Each row is a point. Each copy is the shape, with its points in the same order, stretched, turned, moved and blurred by noise. Some copies are also mirrored. Which?

Shape (6 x 2):
[[-38   0]
 [  2 -10]
 [ -5 -44]
 [ 34  13]
 [-50 -14]
 [-15  15]]
Copy 1, 6 rows:
[[-13  26]
 [ -7 -18]
 [-43 -45]
 [ 20 -36]
 [-36  25]
 [  3  11]]
Copy 1 is: only turned
Copy 2:
[[ -7 -51]
 [  6  -6]
 [ 47  -8]
 [-24  30]
 [ 15 -61]
 [-21 -25]]
Copy 2 is: only turned

Shape, 6 rows:
[[ 19  -2 -31]
 [  9   8  27]
 [  7  50   5]
 [ 45  -9 -22]
 [-17  44  29]
 [ -6 -17 -37]]
Copy 1 (6 x 3):
[[ 50   1  15]
 [-15 -22 -12]
 [ 28 -30 -44]
 [ 56 -21  27]
 [-17 -18 -50]
 [ 34  20  23]]
Copy 1 is: mirrored
Copy 2:
[[ 27  -1 -40]
 [ 36 -18  24]
 [ 13 -54  -4]
 [ 60  -5 -42]
 [ -1 -45  34]
 [  3  22 -32]]
Copy 2 is: mirrored
Copy 3 (6 x 3):
[[-24  23   2]
 [  9 -12  25]
 [-35 -22  34]
 [  1  41  14]
 [-26 -45  25]
 [-23   9 -22]]
Copy 3 is: only turned
Copy 4 (6 x 3):
[[ -6  17 -32]
 [  6   1  27]
 [ 39  31  14]
 [-30  26 -18]
 [ 55   7  33]
 [  2  -1 -47]]
Copy 4 is: mirrored

Shape, 8 rows:
[[ 14 -32  29 -24]
 [-11 -22   6  48]
 [-23 -14  17  14]
 [  6  24 -31  31]
 [-48  32  39  27]
 [  9  33   5 -11]
 [-21 -16 -32 -31]
 [-19  26  24  -2]]
Copy 1:
[[ -6 -46 -26   4]
 [ 49 -48  29  20]
 [ 11 -43  21   1]
 [ 30  25  -5  -7]
 [-34 -25  64  18]
 [-34  21 -16   4]
 [ 29   0 -29 -65]
 [-34  -7  18   5]]
Copy 1 is: mirrored
Copy 2, 8 rows:
[[-16 -20  21 -51]
 [ 60 -10  45  14]
 [ 19  18  34   4]
 [ 48 -20 -17  35]
 [ 45  85  12  15]
 [ 15   6 -42  -6]
 [-38 -17   4  38]
 [ 18  45  -8  -3]]
Copy 2 is: only turned
Copy 3:
[[  5 -53   2  -6]
 [-12  14  55 -10]
 [-25 -13  32   0]
 [ 10  64   5  14]
 [-34  -7  48  41]
 [ 15  11 -15  36]
 [-39  11 -33 -19]
 [-11 -10  11  35]]
Copy 3 is: mirrored
Copy 4:
[[ 35  22  31  -8]
 [-31  28 -12  14]
 [-14   9  12  21]
 [-25 -14 -20 -23]
 [-14 -18   0  70]
 [ 26 -26   3  -6]
 [-23 -11  48 -37]
 [ 13 -19  10  27]]
Copy 4 is: mirrored

Shape:
[[-27  13  13  49  10   0]
 [  0 -52  -8 -58  53  12]
 [-23  27  11 -12 -14  29]
 [  9  16  16  27 -28  -7]
 [-25  11 -27  12 -21  -6]
 [-14   5   7  10 -18   2]
 [-24  29  18  24 -21 -12]
 [ 17 -21   4  36  20  24]
 [-30  12  30  34 -32 -18]
 [-33 -11   0   1   7 -30]
 [ 26 -16 -14 -38  70   0]]
Copy 1, 11 rows:
[[-43 -32  14  -6 -35  11]
 [ 89  -1 -11 -31   9  53]
 [-17  36 -19  18 -23   6]
 [-37  -5   6  10  12 -33]
 [ 10  -3  -6  -9 -27 -35]
 [-16   3  -3  -8   0  -8]
 [-37   3  18   1 -15 -18]
 [ -8 -45 -20   5   5  11]
 [-53  -5  20 -25  -4 -17]
 [ 14  -9  30 -37  -9   7]
 [ 81 -11  24  19   4  37]]
Copy 1 is: mirrored
Copy 2 (11 x 6):
[[ 29  23 -25  29   6 -11]
 [-74   9  26 -44 -37  27]
 [-17  23   3  48   4  31]
 [ 29   3  14  43  -2 -11]
 [ 13 -17 -12  19  15  31]
 [  6  -3   2  34   4   5]
 [ 31   2 -18  58  -1  -7]
 [ -4  32  28 -16   3  -3]
 [ 35 -12 -19  67   8 -28]
 [  5 -20 -25  16 -13  -5]
 [-37  36  28 -49 -63  29]]
Copy 2 is: only turned
Copy 3 (11 x 6):
[[-44   4   2  36  58  23]
 [ 78 -52  19  80 -23 -27]
 [ 24  -9 -26  -4  29  54]
 [-29  26  16 -20  17  28]
 [-17  14 -39  -2  22  -7]
 [-11   7 -10   4   7  30]
 [-42  -2 -11 -11  29  42]
 [  0  34  43  50  37   9]
 [-67   7  -4   0  18  51]
 [-32 -34 -13  30   5  -8]
 [ 61 -53  49  53  28 -38]]
Copy 3 is: only turned

Shape, 11 rows:
[[ 28 -21  48 -20 -12 -41  -8  36]
 [ 50  22 -22  37 -25  23  39 -18]
 [-18  28   9 -35  18 -30  17  -9]
 [ 16 -13   2  20  -4   1  -3  62]
 [-24  33  19  -1  19  19   0 -10]
 [-16  -7  -5 -31  10 -22 -26  -3]
 [ 19  26  -7  54 -57  20  19  -9]
 [-27 -13  12 -24  22 -20   0  28]
 [ 20 -24  14  16 -32  20  30   3]
 [-18 -12  16  16  51 -14 -24  10]
 [ -5  20  18 -53  22   2 -19  -5]]
Copy 1:
[[ 18 -31  32  -6  37  27  35  34]
 [-11   7 -32  43  30 -32 -47 -30]
 [-36  28  71 -10   7   1   4  16]
 [  1 -25 -28  -4   8   7  -4  49]
 [ -4  19  40  24 -41 -32  17  29]
 [  0  11  40 -49 -25  39  19  11]
 [ 23 -17 -18  29   4 -74 -41 -11]
 [-28 -12  39 -28 -12  21  11  37]
 [ -3 -54 -10  38   8 -16 -21 -12]
 [-22  18  10 -39 -26   3  62  35]
 [ 11  24  62   7 -32  39  18  27]]
Copy 1 is: mirrored
Copy 2 (11 x 8):
[[-39  -7 -28  -5   1 -71  21 -25]
 [ 32  36  -9  74 -21  -5  20 -25]
 [ 10   0 -27  -7  15 -22 -40 -26]
 [-37  16 -20  14  30 -38  35   9]
 [ 25  -2   1 -14  19  -9   3 -35]
 [-15 -32  -7   1  17 -11 -15  -1]
 [  8  51  31  71 -14  -6  43 -47]
 [-13  -6  -7 -26  25 -30 -18   4]
 [  1  46  19  33 -28 -28  27 -10]
 [ 16 -37  -6 -11  43 -52  11   4]
 [  3 -39 -41 -33  21   3 -28 -21]]
Copy 2 is: mirrored
Copy 3:
[[-46  -6  50  -9 -10 -14 -37  91]
 [  5  30  24  43  -9 -14  -3 -74]
 [-26 -37 -44 -10  -2  10  10  19]
 [  3  45  55 -19  -6  24   9  43]
 [ -3 -17 -35  26 -11  42  25  22]
 [ 22 -42 -14 -17 -29  17   0  30]
 [ 13  43  14  44 -47   4 -29 -42]
 [-19 -18  -4 -38  -8  43  11  53]
 [-34  15  40   8 -26  14 -23 -13]
 [ 19 -30  10  11  20  52   4  53]
 [ -7 -47 -23   0 -17  13  36  56]]
Copy 3 is: mirrored

Shape (13 x 9):
[[ -8 -17  22 -25   5  25  17 -20 -16]
 [-13  18   2 -63   2 -57 -24 -15 -13]
 [ -7   2 -39  25   7  18 -60 -19  42]
 [  1 -11  10  16  18 -43 -13 -19 -12]
 [  7 -21  16 -29 -86   3   3  -1   5]
 [ -7  -3 -33  31  21  26 -25 -11  11]
 [ 19  15  22  32   1  25  12 -12  -1]
 [ -4  -4  14  28  13  19  13 -18  34]
 [  6 -10  32  20  18  26 -17  -9 -13]
 [ -8   6   9  12 -58  11  14   7  -1]
 [  7 -13   0 -32 -11  12  15  42 -11]
 [-16  -9  13  24 -19  23   3  -9  -9]
 [-16  -2  27  24  -7  30   8  39   5]]
Copy 1:
[[-12   6  20  24 -43  21  -3   7   9]
 [-13   0 -27  25  -6   2  65  19  43]
 [ 48  52  -7   3  15 -33 -45  -1  16]
 [ 35 -33   1   9  15 -23  13  -1   5]
 [-42 -36 -59 -29 -32  43 -12 -32  43]
 [ 45  41  15  -2  -3 -26 -38  12 -14]
 [ 18   8  50 -29 -23   9 -13 -16   6]
 [ 17   7  36  -3   6  28 -31 -16  -5]
 [ 21  12  28  14 -21 -30 -12 -23  10]
 [ -7  -6 -24 -43 -29  31  -7 -33  11]
 [-50  -6 -15 -18 -18  14  10   1 -13]
 [ 18   7  -1  -6 -31   2 -18 -25   1]
 [-14  19   4 -18 -10   2  -5 -47 -24]]
Copy 1 is: mirrored
Copy 2:
[[ 31  19   2   0  -4   1  -7  -3 -21]
 [-23   4 -10 -37 -22 -57  -8  28 -21]
 [-20 -43 -38   5  16  -4  42 -39  -3]
 [-45   3 -21   0   5   1 -19 -16 -11]
 [ 34  22  34 -32  44 -20  10  19  27]
 [-13 -33 -13  14   0  16  15 -39 -12]
 [  7  -8  11   9   7  47   9  -1   0]
 [ 13  -9 -28  23  -5  29   3 -24   6]
 [  0   7 -14  -4   1  30  10 -20 -23]
 [ 28   0  32 -28  33  17  -3   2  29]
 [ 11  33  39 -41 -24 -20   2  -5  -3]
 [ 18 -12   3  -7  21  31  -4 -18   0]
 [ 12  11   6 -29  -9  33   1 -27   8]]
Copy 2 is: only turned
Copy 3:
[[-28 -30  12 -10   0  11  12 -35 -12]
 [-12   5  52  11  -6 -15 -23  24   5]
 [ 29  16 -21  -1 -53 -28   3   5 -11]
 [-33  22   2  -5 -14 -24 -20 -10  -2]
 [ 10  -7  35 -29  -3  12 -44 -43 -45]
 [ 10  13 -30   8 -33  -7  16  -8  -4]
 [-14 -34 -23  11   3   0 -18 -43   1]
 [ -5 -29 -23 -11   3 -24   0 -37   4]
 [-32 -24 -19  -8 -23   4 -10 -26  -7]
 [ 13 -14  -2  -2  18   9 -33 -30 -26]
 [  2  -3   8 -13   2  46  -8 -16   8]
 [-11 -13 -16  -7   2   1  -8 -28 -26]
 [  1 -28 -32 -18  18  23 -18 -13   3]]
Copy 3 is: only turned
Copy 4, 13 rows:
[[  5  48  -1   3  -3 -14  19 -11  10]
 [-20  20  15  54 -59   0   7 -43  22]
 [-21 -95 -48  17  -9  28   8  14  24]
 [  3   3   6  16 -24 -28  -2 -45  -4]
 [-25  26  -1 -47 -39  47  -6 -10  29]
 [ 11 -51 -25   7   9  12   5  22   7]
 [ 15   0   2 -19  -5 -25  -3   9  32]
 [ -1 -10 -29 -15 -20 -29   7   4  15]
 [  8  -6   4  -1   9 -30  37 -11   8]
 [ 10   9  -1 -45 -31  29 -11   6  25]
 [ -1  26  31 -14  -7  26  23  21 -21]
 [ 21   6 -10 -27  -9   0   9  -2  12]
 [ 21  -8   9 -35 -12  -4  42  16 -16]]
Copy 4 is: only turned
